Each row is a point. Each table stands for the endless flat space through its points: a line for two points, a plane for three, and so on. Write the one point that lies in both, or say that there is none.

First, 2 rows:
[[1.55,1.24,-1.62],
[2.45,2.56,-1.65]]
Second, 2 rows:
[[3.05,2.78,-1.06],
[3.50,3.11,-0.77]]
They share: [2.15,2.12,-1.64]

First, 2 rows:
[[-0.80,2.12,-2.09,0.37],
[-0.35,1.07,0.66,0.57]]
Second (2 x 4):
[[-0.46,1.94,-0.47,0.74],
[-0.02,3.04,-1.03,0.60]]
They share: no point

First, 3 rows:
[[-1.69,-0.96,1.44,1.14,-0.77,-1.47,-1.22,1.80],
[-1.77,-1.24,0.93,0.81,-1.08,-1.68,-0.87,1.57],
[-0.25,0.06,3.03,0.54,-2.15,-2.13,-1.34,1.50]]
Second (5 x 8):
[[-4.11,-2.36,2.01,1.07,-1.11,-1.40,1.45,-1.98],
[1.26,0.06,-1.20,-0.20,-2.35,-2.28,-0.89,3.25],
[-3.62,0.14,-0.21,-0.74,-0.82,-0.97,-0.44,1.47],
[-2.51,-1.85,-1.23,-0.61,-2.14,-1.76,-1.69,3.10],
[-1.05,-2.54,0.18,0.79,-2.96,-1.85,-0.58,1.50]]
They share: [-1.93,-1.80,-0.09,0.15,-1.70,-2.10,-0.17,1.11]

First, 4 rows:
[[-3.74,2.28,1.59,-0.35,3.74,0.67,3.98,-0.78,1.37,-0.12,0.66],
[-2.11,-0.49,1.49,2.54,2.75,3.00,0.58,1.27,3.74,-0.05,0.75],
[-2.51,0.31,0.51,2.36,2.36,3.29,2.14,0.28,3.41,0.45,-0.25],
[-4.03,0.56,2.54,1.34,4.42,2.01,2.48,1.08,2.95,-1.60,2.02]]
Second:
[[-1.98,1.29,1.56,-0.04,3.13,1.06,2.54,-1.98,2.00,0.95,-0.61],
[0.10,1.09,-0.44,1.32,0.93,0.46,0.70,0.06,2.08,3.03,-0.85]]
They share: no point

First (6 x 14):
[[-0.36,1.22,-0.81,-1.31,-0.12,-2.30,-2.49,1.92,-1.99,-0.20,-3.47,-1.66,-0.23,-0.10],
[-1.71,1.45,-0.83,-1.34,-0.90,-1.86,-1.64,1.49,-0.57,-0.24,-0.67,-1.74,-0.65,0.86],
[-2.49,2.12,0.49,-1.06,-3.98,0.72,-2.59,1.66,0.87,-0.58,-1.00,-3.15,1.46,-0.99],
[-0.71,2.48,0.03,-1.12,-2.80,-2.29,-2.83,4.72,-0.45,1.48,-3.86,0.09,-0.25,1.42],
[0.93,2.63,-2.45,-0.82,1.56,-2.97,-4.42,-1.55,-2.57,1.90,-3.41,-3.42,0.74,-1.39],
[-0.61,-0.97,-1.28,-2.57,0.04,-1.83,-0.27,1.22,-1.39,-2.37,-1.92,-2.50,-1.51,0.33]]
Second (4 x 14):
[[-2.85,0.55,1.37,-1.19,-2.17,-1.63,-2.50,2.93,-1.36,-1.58,-3.34,-0.78,-0.84,0.67],
[-1.25,-1.25,-0.73,-0.77,-0.49,0.23,-2.18,3.99,-0.70,0.38,-2.10,-2.36,-2.48,0.35],
[-0.51,-0.91,-1.25,-0.82,-0.57,0.39,-2.27,3.87,-0.37,0.78,-1.75,-2.50,-2.09,0.64],
[-1.50,3.35,-0.64,-2.26,-1.82,-3.44,-1.60,-0.60,-0.98,-0.72,-2.42,-2.32,1.39,-1.18]]
They share: [-0.98,1.37,-0.69,-1.51,-1.54,-1.51,-2.14,1.81,-0.63,-0.14,-2.18,-2.07,-0.13,0.16]

First (3 x 20):
[[-1.84,-1.37,-0.72,-1.88,-0.49,-1.00,-0.84,-2.23,-0.80,-0.39,-2.53,-0.15,-1.85,-0.29,-0.21,-1.12,-2.20,0.98,2.41,1.98],
[-0.87,0.62,-2.36,-1.83,0.68,-0.63,1.27,0.00,0.27,0.91,-0.53,-1.74,-1.99,-1.70,-0.51,-1.32,-0.11,-1.00,1.67,1.86],
[-1.28,0.23,-2.00,-1.92,1.03,-0.52,0.80,-0.23,0.20,1.17,-0.85,-1.19,-2.37,-1.49,-0.49,-1.76,-0.16,-1.14,2.13,2.22]]
Second (3 x 20):
[[-1.47,0.07,-0.79,-2.49,-0.72,-0.45,1.92,-0.75,-1.25,0.40,-0.60,-2.15,-1.43,-0.07,-0.39,-0.48,-2.76,0.13,1.13,2.10],
[-0.20,1.15,-2.35,-1.25,-2.64,-1.39,1.59,-2.79,0.50,-1.47,-0.89,-1.40,0.67,-0.99,1.57,-0.78,-2.44,-0.37,0.48,0.37],
[-1.80,-1.19,-0.70,-2.55,0.81,-0.48,0.39,0.33,-1.67,0.82,-1.47,-1.97,-2.96,-0.49,-1.98,-0.12,-1.53,1.33,2.06,2.58]]
They share: [-0.88,-0.19,-1.76,-1.71,-0.81,-1.10,0.51,-1.27,-0.41,-0.52,-1.47,-1.51,-1.22,-1.01,-0.32,-0.40,-1.59,0.73,1.42,1.32]

First:
[[0.68,0.65,0.53,-1.20,1.18,-1.81,1.27,1.65,0.85,1.16,1.16,1.27,-2.12,-1.77,-2.13,-0.26,0.63,2.38,-1.62,1.42,-2.34,-1.65,1.12,1.70],
[0.16,1.37,-0.37,-1.70,0.82,-2.89,1.95,2.35,0.63,1.56,2.20,0.95,-2.18,-2.01,-2.27,-0.44,0.95,2.82,-0.70,0.72,-2.80,-2.71,0.22,1.58]]
Second (7 x 24):
[[3.97,-1.90,4.34,-2.46,-0.18,-2.49,1.97,3.31,0.17,1.71,-0.58,0.79,0.95,-1.58,-2.79,-2.90,-1.58,3.33,-2.51,2.09,-1.36,0.06,0.26,0.51],
[1.16,1.56,0.27,-1.95,2.16,-2.23,0.19,1.27,2.36,1.54,-0.50,2.60,-1.18,0.00,-3.80,-3.29,1.47,3.01,-3.30,1.09,-1.99,-0.64,3.25,3.12],
[1.28,-3.39,-0.16,-2.54,2.10,-2.68,1.11,2.46,1.98,0.85,0.10,1.07,-1.54,-2.69,-0.90,-1.51,-2.64,2.09,-0.02,2.61,-3.47,-1.51,0.59,1.35],
[3.50,-0.73,0.93,0.36,0.04,-3.21,0.69,-0.03,0.30,2.12,-0.80,1.55,-1.67,-3.77,-1.47,-2.97,-0.90,2.84,-0.33,-0.05,-1.35,-1.20,0.26,2.94],
[2.54,-0.72,2.60,-1.89,0.04,-0.28,1.89,4.03,0.91,-1.80,-0.22,2.67,-1.68,-1.95,-3.62,-0.86,-0.20,1.17,-3.14,3.10,-1.31,-1.19,3.12,1.46],
[0.39,-1.34,-2.63,-1.85,3.45,-4.22,-0.49,-0.24,3.07,3.13,-0.24,1.43,-1.87,-1.93,-0.88,-3.38,-1.20,3.18,0.32,0.64,-3.83,-1.54,0.85,3.22],
[0.23,2.87,2.02,1.06,1.51,-2.13,0.77,-2.20,-0.84,5.01,0.22,-0.81,-0.14,-0.45,-1.67,-1.57,2.12,3.93,-2.41,-1.43,-2.35,0.35,-0.27,1.64]]
They share: no point

First, 6 rows:
[[-0.66,-3.11,0.37,-1.49,-0.78,1.15,0.46,-3.26,2.59,0.40,-3.53,-1.07,0.70,0.11,2.28,0.17,0.85,0.71,-2.31,-2.28,0.34,-1.20,-2.35,-0.76],
[-4.28,-2.28,0.87,-0.49,-1.40,0.90,-1.40,-3.14,1.30,-0.45,-3.22,-0.96,-0.19,2.49,2.41,-2.02,0.67,-0.56,-1.56,-0.68,0.82,-0.20,-2.47,-1.12],
[-1.12,-4.55,-0.87,-1.11,0.34,3.38,0.65,-1.18,2.17,0.23,-2.74,-1.08,-0.92,-0.12,3.70,0.98,0.28,2.25,-3.22,-2.02,-0.48,-2.05,-2.13,1.36],
[-4.15,-1.30,1.80,-2.41,-0.34,3.51,0.46,-2.38,0.81,1.07,-1.23,-1.23,0.16,2.45,1.20,-3.07,-1.93,-1.14,-0.42,-2.95,-1.85,-2.14,-4.15,-0.47],
[0.70,-2.61,-2.98,-1.33,-0.80,3.28,0.92,2.11,2.61,-0.15,0.02,0.54,-0.37,0.19,2.03,1.63,-1.12,2.52,-0.50,-0.77,-3.91,-1.16,-0.87,-0.29],
[0.66,-1.59,-1.74,-2.01,-1.50,2.20,0.88,0.49,2.73,0.01,-0.30,0.22,0.75,0.41,1.03,0.49,-1.20,1.10,0.14,-1.15,-3.51,-0.98,-1.47,-1.61]]
Second (4 x 24):
[[-0.57,0.75,2.87,-3.83,-3.04,1.62,1.63,-0.44,1.90,-2.58,-1.22,-2.04,1.26,0.51,-0.24,-1.67,0.18,0.34,-2.74,-0.68,-1.22,-0.75,-1.65,-2.73],
[-1.16,0.03,1.67,-3.46,-1.84,2.40,1.11,-1.12,2.10,-1.93,-1.31,-1.16,-0.05,-0.15,-0.04,-1.97,0.24,-0.55,-2.81,-1.14,-2.00,0.47,-1.64,-2.22],
[-2.16,0.21,1.31,-2.18,-1.48,3.00,1.45,-0.20,2.50,-2.61,-1.97,-1.68,0.57,1.53,-0.54,-1.01,-0.36,0.01,-1.15,0.40,-1.64,-0.39,-0.24,-3.66],
[-0.79,-2.07,-0.33,0.21,-2.60,0.44,-1.55,1.22,1.52,0.64,-0.82,-0.72,1.52,3.89,2.74,0.87,-2.22,2.52,1.44,-0.62,-1.26,-2.61,-2.39,-0.95]]
They share: no point

First:
[[-2.27,-2.13,2.98,-2.46,2.94,-0.98,-1.68,1.55,-1.90,2.58,1.69,1.94,-0.85,-2.91,-1.63,2.69,2.31,-2.91,-3.08,3.44,-2.15,1.35,-0.60,0.78],
[-1.30,-0.54,0.18,-0.08,-0.96,0.98,-0.44,2.78,0.16,0.87,1.67,2.21,-0.78,-0.57,0.07,1.70,0.54,-1.12,-0.12,-0.04,-1.08,0.71,-1.34,-0.87],
[-2.44,-2.52,3.58,-3.04,3.92,-1.30,-1.94,1.34,-2.34,3.03,1.87,1.81,-0.74,-3.45,-1.95,2.70,2.54,-3.40,-3.74,4.34,-2.50,1.45,-0.50,1.29],
[-1.27,-1.52,1.61,-1.58,2.60,0.93,-1.11,2.67,-0.44,2.50,2.95,1.54,0.05,-2.20,0.04,0.70,-0.34,-3.34,-1.78,3.36,-3.26,0.17,-1.38,1.27]]
Second (2 x 24):
[[-1.84,-0.71,3.12,-1.69,2.24,-0.83,-2.38,2.95,-0.90,1.64,1.21,3.90,-1.15,-0.72,-0.04,1.02,3.22,-1.48,-3.66,2.15,-2.88,1.81,-1.20,0.28],
[-1.76,-1.75,1.88,-2.33,1.20,0.09,-0.54,1.51,-1.30,1.80,2.21,1.74,-0.67,-2.56,-2.16,2.14,1.54,-2.04,-1.74,1.91,-0.88,2.01,-1.44,0.68]]
They share: no point

First (6 x 24):
[[-0.15,0.43,0.76,1.13,-2.43,2.59,1.54,0.74,-0.54,-2.23,-0.94,1.75,1.98,-0.76,1.19,-3.53,-0.80,-0.65,2.02,-1.18,-0.23,3.49,-3.48,-0.66],
[-1.85,0.21,0.23,1.56,-0.93,0.45,0.94,-0.98,-0.31,0.07,-2.40,-2.11,-1.05,0.51,2.21,-3.91,-2.03,-0.13,0.04,-3.38,-1.23,2.20,-1.35,-1.22],
[-2.71,2.40,2.05,1.04,-1.21,0.33,2.37,-1.07,-1.50,1.07,-1.59,-1.21,-0.27,0.27,-0.95,1.20,1.10,-2.90,1.88,-2.61,-3.88,1.61,-2.78,-1.72],
[-3.99,0.73,-1.57,2.25,0.01,-2.11,2.35,6.10,3.28,1.84,1.63,-0.02,1.12,-0.38,2.03,-1.33,-2.54,-1.09,0.63,-3.35,1.18,-0.13,1.02,-3.40],
[-1.57,2.37,0.32,1.94,-2.76,1.42,1.93,1.40,-0.45,0.99,-0.17,1.26,2.29,-0.99,-1.55,2.54,0.60,-1.69,0.66,-0.14,-3.72,1.97,-3.78,-2.10],
[-2.63,-0.01,0.95,1.21,1.26,-0.12,2.25,3.28,0.84,1.37,0.21,-1.54,-0.36,0.04,1.59,-2.08,-0.13,-1.59,2.60,-4.28,1.14,0.48,-0.85,-3.06]]
Second (5 x 24):
[[-1.27,-1.18,1.30,4.05,-1.01,2.07,0.35,-1.07,2.68,1.29,-0.73,-0.70,3.85,-2.08,-0.09,-1.32,-1.80,-0.41,0.66,-1.10,-0.87,1.82,-1.89,-1.78],
[-0.32,-1.01,1.04,3.46,-0.03,3.20,-0.72,2.12,1.07,3.93,-1.62,-0.41,1.77,0.30,2.26,-2.10,0.09,2.38,-0.15,-2.33,-0.52,3.62,-1.70,0.30],
[-0.73,0.29,-2.08,1.06,-1.93,-0.03,1.98,1.93,0.82,-0.66,1.18,1.03,0.73,0.26,-0.42,-1.49,-0.01,-1.99,0.88,-0.23,-3.35,-0.21,-2.18,-2.45],
[-1.76,-0.88,1.68,4.49,-1.34,2.16,0.68,-1.92,2.79,1.01,-1.19,-1.36,4.19,-3.16,-0.24,-0.81,-2.75,-0.77,0.64,-1.25,-0.20,2.13,-1.74,-2.67],
[-1.80,-0.61,1.32,3.56,-0.91,1.60,0.34,-0.66,1.97,1.09,-1.12,-0.99,3.07,-1.74,0.44,-1.50,-2.25,0.02,0.21,-1.83,-0.48,1.98,-2.24,-1.74]]
They share: [-1.49,0.54,-0.42,2.03,-1.37,0.97,1.17,1.57,0.40,0.79,-0.75,-0.44,0.79,-0.44,1.01,-1.42,-1.26,-0.15,0.04,-1.88,-1.21,1.80,-2.15,-2.12]

First (2 x 24):
[[-1.51,0.20,-0.55,2.33,2.40,-0.71,1.71,3.39,2.59,0.89,1.36,-0.99,-0.22,-0.57,-0.59,2.41,-1.10,-1.85,-0.39,0.20,0.56,-1.86,-2.20,0.45],
[0.57,2.20,-2.39,0.37,1.24,0.45,-0.25,1.55,0.79,1.13,0.96,-1.11,-2.26,-2.61,1.13,1.13,0.58,-1.73,1.05,-1.28,-1.28,-1.62,-1.72,-0.71]]
Second:
[[-0.03,0.92,-2.31,0.70,-0.81,-0.60,-0.61,2.26,-0.52,0.97,0.95,-0.01,-1.37,-1.67,0.79,2.01,0.92,-2.08,3.21,0.44,-1.13,-1.58,-2.89,-0.60],
[-0.57,1.52,-1.09,1.00,0.96,-0.11,-0.30,2.09,0.71,1.64,1.12,-0.40,-1.48,-1.32,1.37,1.22,0.10,-1.58,-0.05,-0.28,-0.88,-1.20,-2.49,0.54],
[-2.82,0.51,-2.73,-0.65,-1.25,-1.80,-0.08,0.55,-1.24,2.01,0.98,-0.42,0.19,-1.83,0.57,2.70,-0.26,-2.32,1.77,-0.41,-1.40,-1.82,-2.62,-1.06],
[2.09,2.08,-2.86,1.13,2.84,1.12,0.73,2.64,2.53,0.15,1.30,-1.69,-2.71,-2.93,-0.19,1.24,0.50,-1.91,1.83,-1.35,-0.37,-1.95,-0.85,-1.55],
[-1.90,2.75,-0.59,2.19,-0.03,-0.80,0.31,1.60,0.12,0.19,-1.75,-2.39,-2.03,-2.96,2.16,2.16,1.28,-1.56,0.55,-1.84,-2.43,-3.40,-3.93,1.46],
[2.56,3.88,-0.49,3.67,3.89,1.74,0.34,3.95,3.88,-0.27,-0.41,-2.42,-4.41,-3.13,1.40,-0.11,1.63,-1.48,-0.16,-1.66,-0.52,-2.32,-2.31,1.21]]
They share: [0.05,1.70,-1.93,0.86,1.53,0.16,0.24,2.01,1.24,1.07,1.06,-1.08,-1.75,-2.10,0.70,1.45,0.16,-1.76,0.69,-0.91,-0.82,-1.68,-1.84,-0.42]

First:
[[1.85,1.92,-1.13,-1.68,3.50,-0.27,-0.08,2.46,-2.75,4.25,-0.50,-1.44,-2.01,1.07,0.36,2.65,-0.49,-2.54,-1.27,-1.08,0.77,-0.28,0.00,-1.69],
[-0.10,0.08,-2.24,0.59,2.54,-1.77,-0.19,0.56,-1.00,1.45,-1.70,-2.92,-2.63,0.95,1.53,3.24,1.05,-0.50,0.79,-1.28,2.46,-0.83,1.52,-2.33],
[1.05,1.76,1.16,-1.58,0.55,-2.96,-2.32,2.33,-1.14,1.39,0.04,0.04,-1.21,-2.57,-0.29,0.59,-1.31,-2.22,1.51,-0.65,1.87,-1.98,2.62,0.60],
[0.48,0.36,-0.93,0.03,2.31,-1.98,-1.33,0.83,-1.77,1.83,-1.80,-1.88,-2.43,-0.37,1.18,2.08,0.55,-1.18,0.85,-0.65,2.30,-0.71,1.46,-1.24]]
Second (2 x 24):
[[1.93,2.38,0.70,-1.95,3.08,-1.37,-1.64,3.51,-1.23,3.34,0.39,-0.29,-3.21,0.10,-0.46,2.56,0.52,-2.06,1.73,0.27,2.63,-2.66,2.63,0.74],
[1.60,2.11,0.41,-1.71,2.56,-1.62,-1.48,3.05,-1.23,2.88,0.20,-0.51,-2.67,-0.23,-0.26,2.29,0.10,-2.01,1.40,-0.17,2.32,-2.28,2.39,0.29]]
They share: [0.94,1.57,-0.17,-1.23,1.52,-2.12,-1.16,2.13,-1.23,1.96,-0.18,-0.95,-1.59,-0.89,0.14,1.75,-0.74,-1.91,0.74,-1.05,1.70,-1.52,1.91,-0.61]

First (6 x 24):
[[-0.40,0.91,1.73,-0.30,-2.01,-2.18,-0.41,-1.12,-1.65,0.77,-1.78,3.09,0.55,-2.42,0.31,1.64,1.50,-0.19,-3.04,1.07,1.20,-1.87,-0.95,-2.64],
[-0.64,0.84,-1.96,-0.64,-1.24,0.86,4.11,-4.41,-1.22,-0.74,-0.59,0.08,-4.44,-1.70,1.99,-0.79,-1.19,1.15,0.36,-0.43,-0.68,3.00,1.73,-1.56],
[-0.98,-0.05,-1.07,0.68,-1.30,2.00,4.46,-4.26,-0.55,-1.57,-0.97,-1.28,-5.25,-2.71,1.52,-1.66,-0.35,1.60,0.70,-0.52,-0.54,2.20,0.57,-1.64],
[0.23,-0.36,-0.88,0.41,-2.68,1.42,2.19,-3.85,-1.39,-0.99,0.31,0.40,-2.94,-1.99,2.33,-1.39,-0.25,1.05,0.43,-1.09,0.82,0.59,1.20,-2.33],
[-0.17,0.57,-0.13,-0.13,-1.11,-0.50,3.39,-2.86,-1.60,-0.10,-1.42,0.67,-3.41,-2.63,0.01,0.30,-0.38,0.91,-1.41,0.53,-0.86,1.90,0.08,-1.77],
[-2.49,2.44,1.00,-1.32,0.24,-3.44,-0.27,-0.15,-0.84,-0.18,-3.84,3.64,0.54,-1.60,-0.14,3.17,0.53,0.11,-4.42,1.80,-0.77,0.04,-0.39,-0.50]]
Second, 7 rows:
[[4.56,-0.36,-1.86,-1.87,-1.46,-2.13,1.15,1.97,-2.07,-2.69,1.80,0.13,-2.68,-0.90,-1.60,0.86,1.41,2.57,-3.27,-0.50,0.54,1.31,4.99,-2.40],
[-1.50,-0.87,1.44,1.41,-0.96,-1.86,1.76,-3.45,-0.46,-1.32,1.76,4.12,-1.67,-4.25,-2.48,2.00,0.13,-3.10,0.34,1.21,-3.04,-0.26,1.49,-0.52],
[-0.55,-0.59,-1.60,2.81,0.32,-0.64,1.89,-4.03,-1.67,-3.45,0.23,2.33,-2.45,-5.11,-0.62,3.23,-3.21,-0.45,-0.77,-2.80,0.41,0.52,-0.03,-1.68],
[3.33,-3.18,-1.49,-1.06,-2.55,-0.57,-1.69,0.33,-2.53,-3.61,-1.77,0.64,-4.22,-0.38,-0.42,0.68,-2.93,4.06,-4.97,-2.81,0.53,3.32,0.48,-4.94],
[0.97,0.41,-2.36,-0.13,0.72,0.98,3.40,-2.78,-3.92,-1.92,0.59,0.30,-1.39,-2.77,2.20,0.81,-0.67,1.18,-1.46,-2.55,0.89,2.07,0.98,-0.72],
[3.06,-2.37,0.09,-3.32,-2.34,0.24,0.25,0.70,-3.09,-1.10,-1.06,0.30,-3.07,1.28,0.64,-1.91,0.63,3.37,-4.28,-0.18,-1.20,3.35,1.35,-2.93],
[0.33,0.90,1.80,2.55,-0.65,-0.71,4.61,-1.99,0.57,-0.48,-1.91,1.05,-2.62,-2.77,-1.44,-0.97,-0.53,1.78,-0.82,1.47,-0.79,-2.46,0.59,1.49]]
They share: [0.97,-0.58,-0.04,0.53,-1.93,-0.38,1.32,-1.77,-2.15,-1.23,-0.44,1.53,-1.84,-2.02,0.10,0.23,-1.16,1.32,-1.95,-0.60,-0.78,1.26,0.88,-1.07]

First, 2 rows:
[[0.61,1.70,-1.52,1.62,0.01,1.78,1.60,2.15,-1.61,0.21,-1.37,-0.40,-0.07,-0.10,-1.02,-0.94,1.32,-1.35,-0.29,0.47,-1.61,0.41,0.62,0.69],
[0.21,-0.10,-2.84,0.86,1.61,2.54,-0.44,1.91,0.07,-0.75,-2.37,0.20,-1.31,0.66,-0.10,-0.90,2.40,-1.03,-2.17,2.35,0.47,1.05,0.78,-1.35]]
Second (7 x 24):
[[0.17,-2.36,-3.70,-0.14,0.00,2.02,0.40,2.54,0.92,2.02,-3.89,0.83,0.58,1.33,1.15,-0.46,0.84,0.12,2.18,0.86,-2.70,-1.01,-0.48,0.83],
[-0.66,-1.45,-1.94,-0.07,-1.28,1.11,-1.29,3.14,-0.93,1.18,-3.08,-2.03,0.51,3.00,0.53,0.86,0.87,1.02,-0.07,-0.28,-0.23,-1.50,2.21,0.44],
[1.70,-3.85,-4.52,1.18,-0.87,4.45,1.49,0.57,0.80,1.25,-1.27,1.65,1.57,1.40,0.84,0.68,-1.06,-0.14,0.89,-0.32,-3.95,-0.94,-1.35,0.67],
[-1.00,-2.60,-3.81,-1.38,-0.89,1.01,-0.51,2.63,0.70,2.85,-4.77,-0.27,1.17,2.81,1.89,0.56,0.81,0.62,2.53,-0.47,-2.36,-1.48,1.07,1.96],
[1.67,1.44,-3.00,0.92,2.90,4.00,2.01,1.30,0.60,-1.47,-1.76,2.50,-0.95,-1.01,-1.58,-3.24,2.08,-2.77,-0.48,3.38,-2.12,1.63,-1.81,-1.23],
[-1.84,0.68,-1.49,0.98,-1.66,-0.63,-1.52,2.06,-3.01,1.17,-2.16,-3.67,0.03,2.42,0.99,2.00,2.01,-0.14,-2.30,-1.90,1.55,0.20,4.98,1.56],
[1.75,-0.91,-2.45,2.31,-0.01,4.09,0.75,0.78,-1.23,-1.16,0.21,0.07,0.37,0.93,-0.97,-0.26,0.20,-1.09,-2.04,0.56,-1.26,0.15,0.14,-1.03]]
They share: [0.41,0.80,-2.18,1.24,0.81,2.16,0.58,2.03,-0.77,-0.27,-1.87,-0.10,-0.69,0.28,-0.56,-0.92,1.86,-1.19,-1.23,1.41,-0.57,0.73,0.70,-0.33]

First (6 x 24):
[[-2.52,1.56,1.18,-0.20,-0.27,-0.41,0.71,-0.08,1.88,0.49,0.51,-4.61,-4.10,0.56,-1.25,1.91,2.44,0.96,0.30,0.41,-1.73,-1.71,-2.04,-1.40],
[-3.14,3.13,-0.79,0.47,-2.58,-1.43,2.99,0.00,3.00,1.40,-0.74,-3.87,-5.04,0.71,0.02,0.91,4.02,2.34,0.88,0.64,-1.14,-1.65,-1.48,-3.05],
[-1.81,-1.72,2.64,2.31,0.24,0.16,0.36,-0.10,1.66,0.37,0.11,-2.38,-0.65,1.85,0.68,-0.68,-1.05,-2.86,-1.36,-2.65,-0.45,-0.11,-1.08,-0.42],
[-2.81,-1.86,1.86,5.67,-1.78,0.75,2.73,-1.32,3.32,-0.04,0.25,-0.68,1.09,2.01,3.46,-1.37,-0.92,-4.47,-3.66,-3.98,1.60,-0.39,-1.15,-1.38],
[-2.41,0.23,1.97,1.16,-0.18,1.08,0.76,-0.99,2.37,-0.91,1.73,-4.03,-3.34,1.42,0.20,1.73,1.64,-0.24,-0.86,0.01,-0.67,-1.40,-1.83,-1.70],
[-4.58,1.36,-1.58,2.56,-2.88,-2.25,2.17,1.99,3.47,2.86,-2.96,-2.04,-1.77,0.16,0.94,-2.94,1.53,-0.66,0.78,-2.68,0.54,-0.26,-0.41,-2.93]]
Second (3 x 24):
[[-2.48,0.15,0.66,1.28,-0.95,-1.38,1.36,-0.08,1.65,1.99,-1.07,-1.43,-2.42,1.63,1.53,-1.20,1.28,-1.63,-1.53,-2.48,-0.54,0.01,-0.34,-0.40],
[-1.63,0.81,-0.01,1.50,-1.49,-2.60,2.32,0.53,0.38,1.95,-1.03,-0.98,-1.01,2.14,0.74,-0.94,-0.01,-0.72,-0.55,-2.52,-1.63,-0.68,-0.16,-1.51],
[-2.63,-0.21,1.03,1.38,-0.85,-0.88,1.28,-0.33,2.36,1.69,-1.29,-1.86,-2.97,1.28,1.48,-1.18,1.65,-1.88,-1.49,-2.32,-0.21,0.36,-0.48,-0.25]]
They share: no point

First, 4 rows:
[[-0.45,0.97,-1.77,-0.27,-0.20,2.96,-0.89,0.22,-0.75,1.89,0.73,0.66,1.84,-1.36,1.15,0.09,-1.32,-1.70,0.14,-0.52,3.34,-1.96,0.32,-0.78],
[0.34,0.13,-1.04,2.68,-3.16,3.36,0.10,-1.26,-2.97,1.39,0.66,-0.73,-0.71,1.32,-1.14,1.00,-1.71,-3.94,-0.77,1.56,2.97,-0.03,0.91,0.46],
[0.09,0.91,-3.03,-0.97,0.74,1.60,-1.09,-0.98,-0.89,2.85,-0.65,1.82,1.80,-2.28,1.74,1.19,-1.27,-0.37,-0.11,-0.27,3.48,-1.02,0.08,-2.13],
[-1.26,-0.09,-0.28,0.88,-1.66,3.60,-0.04,-0.38,-0.99,0.95,0.90,-0.43,1.15,0.12,-0.01,-0.56,-1.12,-2.97,-0.36,0.93,2.33,-1.27,0.33,0.07]]
Second:
[[-1.62,-1.56,-1.66,-1.09,-0.84,3.20,-0.38,-2.26,0.83,2.34,-1.53,1.66,0.97,-2.03,2.40,-0.34,-1.09,-0.02,-1.86,0.60,1.53,-0.53,-0.39,-1.58],
[-2.34,0.20,-1.38,0.13,0.70,0.40,-0.86,-0.06,-0.23,0.34,0.89,-0.36,3.87,-0.51,-0.22,1.10,-1.09,-1.32,-0.26,1.50,1.79,0.43,0.25,-2.32],
[0.50,1.06,-0.88,-0.52,0.55,2.34,2.26,-1.64,-1.74,2.74,-1.66,1.11,1.22,-0.85,1.19,-0.82,1.03,-2.93,1.30,1.41,2.48,-0.95,-1.17,-0.13],
[-1.56,-1.58,0.04,-2.40,-0.19,3.51,-1.16,-4.58,-1.41,3.29,-2.09,3.20,-0.55,-2.89,0.94,-1.60,-0.94,-0.34,-0.28,2.13,3.40,-3.02,-0.22,-2.52]]
They share: [-1.52,-0.49,-1.24,-0.70,0.02,2.08,-0.20,-1.62,-0.23,1.79,-0.74,1.01,1.89,-1.38,1.09,-0.04,-0.72,-1.01,-0.58,1.23,1.99,-0.53,-0.27,-1.71]
